Each row of a before or after table is a point. The points were changed in one or more steps. Then noise was added and the rows were shuffled. The steps act on how far a point lies along the listed directions, d1 being the first. Name the steps. A step turns or swaps two directions, mirrors them in a line or flattens them onto one, adds a multiple of one to another, or multiplies one. Angles are multiples of 10 degrees, from the lower direction toward the higher: turns from -170 to 170, lines from 10 to 170 but not 90. Use the fewest steps. Two steps may share a direction if one is a turn and the other turns, adds or multiplies; they go together, in the order done. Otherwise the lowest direction goes first.
In the rows, 128 means zero.

Directions:
(1): [ 94 143]
(2): [143 162]
Before, 8 rows:
[[131 164]
 [146 151]
 [132 166]
 [137 168]
 [123 147]
 [102  78]
 [133 129]
 [165  93]]
After, 8 rows:
[[133 130]
 [182 138]
 [152 158]
 [126 155]
 [134 160]
 [ 99  74]
 [120 134]
 [125 155]]
Steps: add -1 times d1 to d2

Directions:
(1): [124 138 182 159 139 115 144 160]
(2): [106 161 123 122  86 114 171 118]
Before, 8 rows:
[[165  85 138 146 170 137  87 157]
 [129 139 106 125 130 124 118 144]
 [112 138  70  98  92 119 140  95]
 [131 147 112 124 114 136 129 135]
 [139 103 150 136 165 129 103 148]
 [134  92 160 147 165 122 108 166]
 [127 140  59  75  95 126 137 103]
 [139 103 188 165 157 105 131 162]]
After:
[[101 143 106 111  87 111 167 118]
 [120 164 121 134  75 106 182 131]
 [114 127  79 100  79 110 157  81]
 [104 151 119 113  98 110 163 117]
 [130 148 119 132 133 121 123 152]
 [150 107 175 149 178 119 107 181]
 [144  95 162 155 178 120  99 164]
 [139 132 123 131 134 140 116 146]]
Steps: turn d1 and d2 by 160 degrees

Directions:
(1): [100 140 134 147 124 145  99  66 134 113 107  91]
(2): [116 167 122 143 141  59 135 122 158 123 112 144]
Before, 10 rows:
[[104 147 129 145 132 111 111  94 144 123 112 109]
 [129 125 136 120 126 143 133 132 124 116 131 121]
 [157  93 130 103 122 151 149 168 113 151 149 141]
 [111 138 128 137 136 118 116 107 126 120 116 124]
 [146 108 134 109 126 165 124 134 101 133 137 125]
 [110 163 115 142 136  90 128 125 141 133 127 145]
 [105 126 130 133 115 139 117  97 128 118 115 106]
 [111 143 123 140 121 107 117  96 147 122 130 113]
 [138 107 132 112 121 146 136 148 115 137 154 135]
 [132 111 137 128 120 147 129 152 114 128 152 123]]
After (10 x 12):
[[139 120 131 125 128 114 145 178 123 134 156 145]
 [146 129 128 115 135 119 134 146 117 133 131 143]
 [151 114 127 106 128 105 158 190 123 144 163 167]
 [ 96 138 132 145 132 142  96  67 122 111 106  97]
 [ 77 147 137 161 122 157  75  24 139 107  95  61]
 [127 133 134 122 129 129 134 130 131 114 127 123]
 [ 90 140 130 151 114 143  91  47 142 113 118  75]
 [189  98 119  86 135  89 191 249 122 169 168 200]
 [ 74 141 136 154 112 153  86  30 137 101  93  67]
 [119 137 118 134 129 133 124 128 121 138 138 136]]
Steps: multiply d1 by 3; multiply d2 by 0

Directions:
(1): [102 102  95 139 136 122 162 136 130 159 143 141  88 141 102 105 127 195
 119 140 121  90 119 176]
(2): [108 142 111 104 158  57 132 126 113 127 146 119 149 109 134  99 112 121
 122 194 127 104 141  88]
(3): [108 139 151 115 135 123 101 160 120 181 149 164 179 157 117 169 152 122
  87 116 114 101 148 136]
Before (11 x 24):
[[121 158 162 110 133 122  72 155 134 153 148 156 182 140 146 185 160  87
   97 111 133 124 160 116]
 [140 124 105 116 147  79 132 101 105  97 128 104 108  98 136  56 109 109
  137 173 131 122 117  85]
 [148 137 168 109 115 150 114 122 133 100 114 111 154 108 155 154 136  79
  136 109 136 152 133  95]
 [160 120 136 147 104 172 114  99 141  87  96 107 112 106 136 139 113  97
  172  85 139 171 100 133]
 [151 138 136 132 109 128 121 122 121 113 122 120 131 125 143 147 123  84
  144 135 129 137 135 110]
 [116 128  98 119 123 117 136 128 132 111 127 128 106 112 129 100 119 129
  159 162 124 121 120 137]
 [115 128 105  96 138  86 152 108 122 106 134 107  96 109 146  85 100 159
  154 185 112 114 139  96]
 [177 159 180  98 106 163  87 127 137  69  86 106 161 105 157 165 118  40
  153  95 131 208 140  63]
 [122 141  99 114 158  73 156 110 113 106 137  98  97  90 131  83  96 128
  147 183 142 135 125 106]
 [152 149 141 131 111 156 104 103 128 137 115 118 136 142 146 140 112 100
  127  95 129 141 140 127]
 [111 127 111 110 162  79 124 116 112 144 138 112 132 112 115 104 123 145
  136 177 129  97 135 130]]
After (11 x 24):
[[115 156 145  71 143  71 105 128 111 120 143 124 171 116 157 129 115 103
  127 177 106 115 167  56]
 [149 125 117 140 107 130 139 115 125 106 119 112  98 121 139 123 114 110
  157 142 132 136 126 124]
 [148 108 127 129 114 156 158 105 138  83 109  94  84  97 144 109 120 133
  159 125 140 144 111 127]
 [117 150 128 102 126 111 103 141 124 122 130 140 159 121 141 134 129  87
  141 154 119 124 137 111]
 [170 114 113 130 104 168 164  96 151  41  77  80  48  87 136  91  89 130
  193 120 140 197 100 117]
 [109 140 121  96 168  65 107 121 106 151 144 116 165 113 121 118 123 120
  121 180 127  97 146 112]
 [165 121 148 149 100 185 108 104 145  89  94 112 118 112 137 152 121  93
  169  71 139 172 102 137]
 [124 173 138  90 162  55 109 126 102 119 147 112 169  95 145 123 113  72
  120 180 135 136 149  68]
 [140 148 130 100 154  62 102 114  96 111 137 115 158 103 146  84 119  68
  117 175 130 124 136  54]
 [114 107  82 145 133 121 162 118 149 122 138 123  47 119 125  91 126 190
  147 147 143 109 117 173]
 [152 131 117 144 112 162 130  93 131 128 109 109  95 137 138 115 103 132
  144  99 131 137 125 150]]
Steps: swap d1 and d3; multiply d2 by 1.3
